Each row is a point. The points of each table are mixes of a few directions, plus a little noise. How many directions does each table use, and how many do they share? Where both have some left over, give the other angles between the two spaces (their principal angles), to ten degrees, smallest first.

First (6 x 2):
0.007,-0.056
0.010,-0.080
0.001,-0.004
0.002,-0.013
-0.012,0.090
-0.008,0.063
Second (4 x 2):
-0.052,0.022
0.005,-0.002
0.090,-0.038
-0.042,0.018
Directions: first 1, second 1, shared 0; angles 60

First (8 x 6):
-0.031,-0.043,0.045,0.082,0.084,-0.027
-0.011,0.004,-0.117,0.055,0.026,-0.026
0.033,0.035,0.016,-0.099,-0.087,0.036
-0.001,0.001,-0.013,0.005,0.002,-0.003
0.013,0.012,0.024,-0.043,-0.034,0.017
0.005,0.005,0.004,-0.015,-0.013,0.006
0.021,0.019,0.035,-0.067,-0.054,0.026
-0.028,-0.033,0.004,0.082,0.075,-0.029
Second (6 x 6):
0.038,-0.008,-0.026,-0.044,0.036,-0.092
0.007,-0.012,0.009,0.054,-0.042,0.015
-0.006,-0.071,0.000,-0.003,-0.078,-0.031
-0.033,-0.015,0.003,-0.049,-0.004,0.013
-0.051,0.072,0.021,-0.009,0.059,0.113
0.045,0.034,-0.006,0.051,0.030,-0.018
Directions: first 2, second 3, shared 0; angles 60, 80

First (11 x 11):
-0.041,0.036,-0.040,0.024,-0.016,-0.002,-0.017,0.001,0.003,0.042,0.022
0.036,-0.036,0.021,-0.029,0.037,0.010,0.011,-0.016,0.004,-0.009,-0.041
0.035,-0.068,-0.014,-0.074,-0.026,0.101,-0.016,-0.022,-0.009,0.005,-0.029
-0.038,0.034,-0.070,0.031,-0.028,0.023,-0.024,0.008,0.020,0.061,0.080
0.008,-0.021,0.052,-0.031,-0.052,0.015,0.006,0.010,-0.037,-0.069,-0.033
-0.056,0.084,-0.031,0.054,0.084,-0.087,-0.004,-0.031,0.013,0.090,-0.073
0.049,-0.015,0.024,0.042,0.066,-0.058,0.032,0.023,0.041,-0.032,0.074
0.002,-0.020,-0.030,-0.013,-0.062,0.063,-0.015,0.018,0.002,-0.004,0.077
-0.042,0.025,-0.005,-0.004,-0.059,0.013,-0.016,0.004,-0.029,-0.004,-0.016
0.033,0.015,0.028,0.052,0.121,-0.104,0.037,0.000,0.041,0.002,0.004
0.015,-0.035,0.066,-0.053,-0.060,0.029,0.005,0.004,-0.048,-0.083,-0.067
Second (8 x 11):
0.038,-0.010,0.057,0.008,-0.040,0.000,0.023,0.028,-0.008,-0.089,0.037
-0.005,-0.003,-0.014,-0.003,0.022,-0.004,-0.003,-0.008,0.007,0.023,-0.007
0.042,0.060,0.073,0.032,-0.031,-0.004,0.034,-0.004,-0.010,-0.069,-0.045
-0.044,-0.009,-0.068,-0.012,0.034,0.003,-0.031,-0.019,0.007,0.087,-0.014
-0.015,-0.106,0.004,-0.055,0.142,-0.098,-0.004,-0.007,-0.004,0.033,-0.066
-0.083,0.030,-0.058,-0.009,-0.065,0.031,-0.043,-0.006,-0.028,0.060,-0.010
0.023,-0.009,-0.013,0.004,0.032,0.005,0.004,-0.005,0.024,0.018,0.021
0.047,0.049,0.020,0.039,-0.095,0.064,0.019,0.019,0.013,-0.061,0.086
Directions: first 4, second 4, shared 3; angles 80

First (8 x 18):
0.003,0.004,0.001,-0.009,-0.011,0.006,0.010,-0.007,0.000,-0.006,-0.002,0.014,0.009,-0.004,-0.010,-0.002,-0.005,0.004
-0.027,-0.049,-0.015,0.095,0.114,-0.077,-0.109,0.088,0.009,0.076,0.016,-0.156,-0.118,0.050,0.110,0.018,0.058,-0.050
0.015,0.027,0.009,-0.052,-0.063,0.042,0.061,-0.049,-0.005,-0.042,-0.009,0.084,0.064,-0.027,-0.062,-0.010,-0.031,0.028
0.009,0.015,0.005,-0.030,-0.037,0.026,0.036,-0.027,-0.003,-0.024,-0.005,0.050,0.038,-0.016,-0.035,-0.006,-0.018,0.015
-0.019,-0.034,-0.011,0.065,0.078,-0.050,-0.075,0.060,0.005,0.052,0.011,-0.106,-0.082,0.034,0.076,0.012,0.040,-0.034
0.002,0.003,0.001,-0.008,-0.009,0.006,0.009,-0.007,-0.002,-0.007,-0.001,0.012,0.009,-0.004,-0.009,-0.001,-0.004,0.003
0.001,0.000,0.000,-0.002,-0.001,0.000,0.001,-0.001,0.000,0.000,-0.001,0.000,0.001,0.001,-0.001,0.000,0.000,0.000
0.017,0.031,0.010,-0.061,-0.072,0.049,0.069,-0.056,-0.006,-0.048,-0.010,0.098,0.075,-0.031,-0.071,-0.012,-0.036,0.032
Second (10 x 18):
-0.012,0.011,0.020,-0.012,-0.050,0.100,0.049,-0.049,0.030,-0.084,0.047,0.039,-0.012,-0.045,0.005,-0.024,-0.076,0.019
0.015,-0.021,-0.011,0.073,0.101,-0.087,-0.101,0.081,-0.100,0.094,-0.035,-0.079,0.013,0.056,0.050,0.076,0.054,-0.086
0.003,-0.003,-0.003,0.030,0.033,-0.013,-0.036,0.024,-0.038,0.022,-0.004,-0.027,0.003,0.016,0.027,0.031,0.005,-0.037
0.004,-0.001,-0.005,-0.007,0.001,-0.026,-0.002,0.006,0.006,0.017,-0.014,-0.004,0.001,0.008,-0.013,-0.005,0.022,0.009
0.006,-0.003,-0.011,-0.007,0.013,-0.054,-0.011,0.018,0.004,0.041,-0.029,-0.011,0.002,0.020,-0.016,-0.003,0.047,0.005
-0.003,-0.001,0.006,0.012,0.005,0.020,-0.007,-0.001,-0.014,-0.012,0.011,-0.002,-0.001,-0.004,0.016,0.010,-0.020,-0.012
0.010,-0.010,-0.012,0.032,0.053,-0.069,-0.055,0.046,-0.044,0.066,-0.033,-0.044,0.006,0.036,0.014,0.036,0.047,-0.040
0.002,-0.006,-0.003,0.013,0.020,-0.027,-0.020,0.018,-0.017,0.025,-0.013,-0.016,0.002,0.014,0.003,0.013,0.019,-0.012
-0.009,0.013,0.003,-0.077,-0.087,0.041,0.094,-0.067,0.103,-0.061,0.016,0.071,-0.009,-0.042,-0.063,-0.079,-0.018,0.089
-0.015,0.019,0.022,-0.051,-0.088,0.114,0.089,-0.076,0.075,-0.107,0.053,0.072,-0.012,-0.057,-0.024,-0.061,-0.080,0.063
Directions: first 1, second 2, shared 0; angles 40

First (10 x 24):
0.039,0.006,0.071,-0.014,0.007,0.047,0.121,0.021,-0.007,0.027,0.029,-0.018,0.026,-0.008,-0.054,-0.055,0.002,-0.012,-0.046,0.003,-0.005,0.021,-0.033,-0.006
-0.063,-0.059,-0.051,-0.017,-0.016,-0.048,-0.207,0.015,-0.010,-0.048,0.000,0.024,-0.018,0.015,0.066,0.021,-0.010,-0.010,0.070,-0.033,0.022,-0.048,-0.006,0.012
0.023,-0.046,0.044,0.036,0.023,0.004,-0.067,0.019,0.047,0.039,0.069,0.002,0.045,0.024,0.034,0.062,-0.094,-0.048,0.060,-0.002,-0.044,0.051,0.027,0.006
0.028,0.052,-0.018,-0.012,0.020,-0.015,0.076,-0.025,0.053,0.001,-0.025,-0.004,-0.001,-0.002,-0.005,0.026,0.004,0.063,-0.007,-0.002,-0.004,-0.026,0.012,-0.029
-0.029,0.013,-0.026,-0.068,-0.019,-0.012,0.015,0.008,-0.029,-0.051,-0.045,0.002,-0.029,-0.014,-0.022,-0.075,0.076,0.051,-0.031,-0.029,0.052,-0.085,-0.057,-0.016
-0.045,-0.017,-0.019,-0.039,-0.032,-0.001,-0.041,0.015,-0.064,-0.043,-0.028,0.005,-0.030,-0.013,-0.012,-0.070,0.063,-0.003,-0.023,-0.014,0.043,-0.045,-0.044,0.010
-0.036,-0.017,-0.031,0.018,-0.020,-0.009,-0.072,-0.005,-0.042,-0.015,-0.014,0.009,-0.022,-0.002,0.016,0.002,0.017,-0.028,0.007,0.011,0.007,0.010,0.013,0.023
0.013,0.064,-0.058,0.097,0.004,-0.006,0.055,-0.069,-0.002,0.037,-0.043,0.002,-0.025,-0.009,0.012,0.092,-0.001,-0.014,-0.016,0.071,-0.043,0.088,0.102,0.019
0.065,-0.043,0.115,0.042,0.032,0.052,0.044,0.034,0.043,0.078,0.105,-0.016,0.075,0.021,-0.013,0.027,-0.108,-0.071,0.021,0.010,-0.060,0.095,0.009,0.006
0.003,0.047,-0.027,-0.046,0.000,-0.013,0.074,-0.014,0.011,-0.028,-0.049,-0.005,-0.021,-0.013,-0.021,-0.031,0.055,0.069,-0.033,-0.013,0.028,-0.062,-0.024,-0.026
Second (11 x 24):
-0.037,-0.105,0.048,-0.024,-0.015,0.007,-0.165,0.064,-0.033,-0.014,0.069,0.010,0.025,0.019,0.025,-0.039,-0.041,-0.070,0.052,-0.039,0.011,-0.007,-0.049,0.023
0.012,0.033,-0.015,0.008,0.005,-0.002,0.052,-0.020,0.011,0.004,-0.022,-0.003,-0.008,-0.006,-0.008,0.012,0.013,0.022,-0.016,0.012,-0.003,0.002,0.015,-0.007
-0.022,-0.062,0.028,-0.014,-0.009,0.004,-0.097,0.037,-0.020,-0.008,0.040,0.005,0.014,0.011,0.015,-0.023,-0.024,-0.041,0.030,-0.023,0.006,-0.004,-0.029,0.013
0.023,0.066,-0.030,0.015,0.009,-0.005,0.104,-0.040,0.021,0.009,-0.043,-0.006,-0.015,-0.012,-0.016,0.024,0.026,0.044,-0.032,0.024,-0.007,0.005,0.031,-0.014
-0.032,-0.089,0.041,-0.020,-0.013,0.006,-0.140,0.054,-0.028,-0.012,0.058,0.008,0.021,0.016,0.021,-0.033,-0.034,-0.059,0.043,-0.033,0.009,-0.006,-0.041,0.019
0.030,0.086,-0.039,0.020,0.012,-0.006,0.135,-0.052,0.027,0.012,-0.056,-0.008,-0.020,-0.015,-0.021,0.032,0.033,0.057,-0.042,0.031,-0.009,0.006,0.040,-0.019
0.005,0.014,-0.006,0.003,0.002,-0.001,0.022,-0.008,0.004,0.002,-0.009,-0.001,-0.003,-0.003,-0.003,0.005,0.005,0.009,-0.007,0.005,-0.001,0.001,0.007,-0.003
0.040,0.114,-0.052,0.026,0.016,-0.008,0.178,-0.069,0.036,0.015,-0.074,-0.010,-0.027,-0.021,-0.027,0.042,0.044,0.075,-0.055,0.042,-0.011,0.008,0.053,-0.025
0.040,0.112,-0.051,0.026,0.016,-0.008,0.176,-0.068,0.036,0.015,-0.073,-0.010,-0.026,-0.020,-0.027,0.042,0.043,0.075,-0.055,0.041,-0.011,0.008,0.052,-0.025
-0.019,-0.054,0.025,-0.012,-0.008,0.004,-0.085,0.033,-0.017,-0.007,0.036,0.005,0.013,0.010,0.013,-0.020,-0.021,-0.036,0.026,-0.020,0.005,-0.004,-0.025,0.012
-0.041,-0.115,0.052,-0.026,-0.016,0.008,-0.179,0.069,-0.036,-0.015,0.075,0.010,0.027,0.021,0.027,-0.042,-0.044,-0.076,0.056,-0.042,0.012,-0.008,-0.053,0.025
Directions: first 4, second 1, shared 1
